Each row is a point. Each copy is the shape, with its points in the same order, turned, moved and blurred by noise. Say if it was mirrored as well.

Shape (5 x 2)
[[-30   1]
 [ 24   4]
 [ 31 -24]
 [-18  16]
 [-27  39]]
Copy 1 (5 x 2)
[[ 17 -24]
 [ -7  24]
 [-39  12]
 [ 25  -6]
 [ 48  -1]]
Copy 1 is: mirrored
Copy 2 (5 x 2)
[[ 37  -8]
 [ -1  27]
 [-25  13]
 [ 39  11]
 [ 60  20]]
Copy 2 is: mirrored
Copy 3 (5 x 2)
[[-36  12]
 [ 18  16]
 [ 24 -12]
 [-24  28]
 [-35  50]]
Copy 3 is: only turned

Shape (9 x 3)
[[  4 -57 -23]
 [  9  12  -9]
 [  3  16  20]
 [ 10   6  26]
 [  1  -2  -6]
 [ 25  16  -4]
 [  7   5 -21]
 [  2  15  21]
 [ 17  19 -24]]
Copy 1 (9 x 3)
[[-47  35  25]
 [  0 -14  19]
 [ 14  -9 -10]
 [ 17   5  -4]
 [-10  -3   9]
 [ 11  -9  25]
 [-15 -13  22]
 [ 16  -8 -11]
 [ -2 -23  32]]
Copy 1 is: only turned
Copy 2 (9 x 3)
[[-48  -5 -28]
 [  6  19  14]
 [ 23  -8  21]
 [  9 -17  24]
 [  2   7   1]
 [  1  16  28]
 [  0  29   4]
 [ 23  -6  18]
 [  0  33  19]]
Copy 2 is: mirrored
Copy 3 (9 x 3)
[[ -3  -8  58]
 [  4 -18  -8]
 [  9  10 -20]
 [ 16  17 -12]
 [  4  -6   5]
 [ 26 -18 -10]
 [  1 -23   5]
 [  6  14 -16]
 [ 13 -34  -8]]
Copy 3 is: only turned
Copy 4 (9 x 3)
[[ 60 -20   5]
 [ -1  11 -12]
 [-16  21  15]
 [-10  17  19]
 [  5   1   0]
 [  0  29  -9]
 [ 11   6 -17]
 [-16  18  11]
 [  0  12 -30]]
Copy 4 is: only turned

Shape (7 x 4)
[[-14 -18  24  -4]
 [ 35 -15 -23  22]
 [ 31  26  40 -14]
 [ -4   9  14  30]
 [-24 -48 -31  21]
 [-27  30  -7  -4]
 [  0  23   5   6]]
Copy 1 (7 x 4)
[[-21   4  22  12]
 [  7 -40  -4 -40]
 [ 12 -25 -21  43]
 [-25   2 -23  -8]
 [-23   6  33 -53]
 [ 12  36 -19  -2]
 [  5   5 -22   0]]
Copy 1 is: only turned
Copy 2 (7 x 4)
[[  8 -20  40   1]
 [-45   4   1  23]
 [ 15  41  31 -11]
 [-24  -9  29 -23]
 [-30 -60  13  23]
 [ 15 -23  -5 -32]
 [ -3  -1  11 -22]]
Copy 2 is: only turned
Copy 3 (7 x 4)
[[-28  17  -9  -9]
 [ 22  33  23  32]
 [-21   0  51 -25]
 [-28   7  16  25]
 [  8  41 -40  38]
 [-14 -34  -7  11]
 [-14 -13  14  14]]
Copy 3 is: mirrored

Shape (9 x 4)
[[ 23  -8  24 -12]
 [ 30  17 -23  40]
 [-24 -11   1 -12]
 [ 34  -2  15  -5]
 [-10   5  -5 -10]
 [ 13  -1  23  -9]
 [ 19  15 -27  18]
 [ 32 -30 -37 -20]
 [-18 -33   7  10]]
Copy 1 (9 x 4)
[[-22 -29  15   6]
 [ 14  21  37  41]
 [  2  -7 -28  -1]
 [-14 -25  25  12]
 [ 11  -7  -7  -2]
 [-17 -19  10   0]
 [ 24   7  25  27]
 [ 28 -47   2  43]
 [-14  -3 -30  24]]
Copy 1 is: only turned
Copy 2 (9 x 4)
[[-33 -11   3   5]
 [ 20   1  51  23]
 [  6   3 -12 -29]
 [-23 -12  13  16]
 [  6  10  -8  -8]
 [-25   1   3   1]
 [ 22   0  30  18]
 [ 21 -50  -7  20]
 [ -3 -16  10 -41]]
Copy 2 is: mirrored
Copy 3 (9 x 4)
[[ 15 -26  -6  12]
 [-15  18 -60   7]
 [ -7   8  21 -10]
 [  8 -25 -21  13]
 [ -8  -2   3 -19]
 [ 17 -17  -4   3]
 [-24   9 -41  -5]
 [-50 -26  -9  25]
 [ -2  20  20  17]]
Copy 3 is: only turned
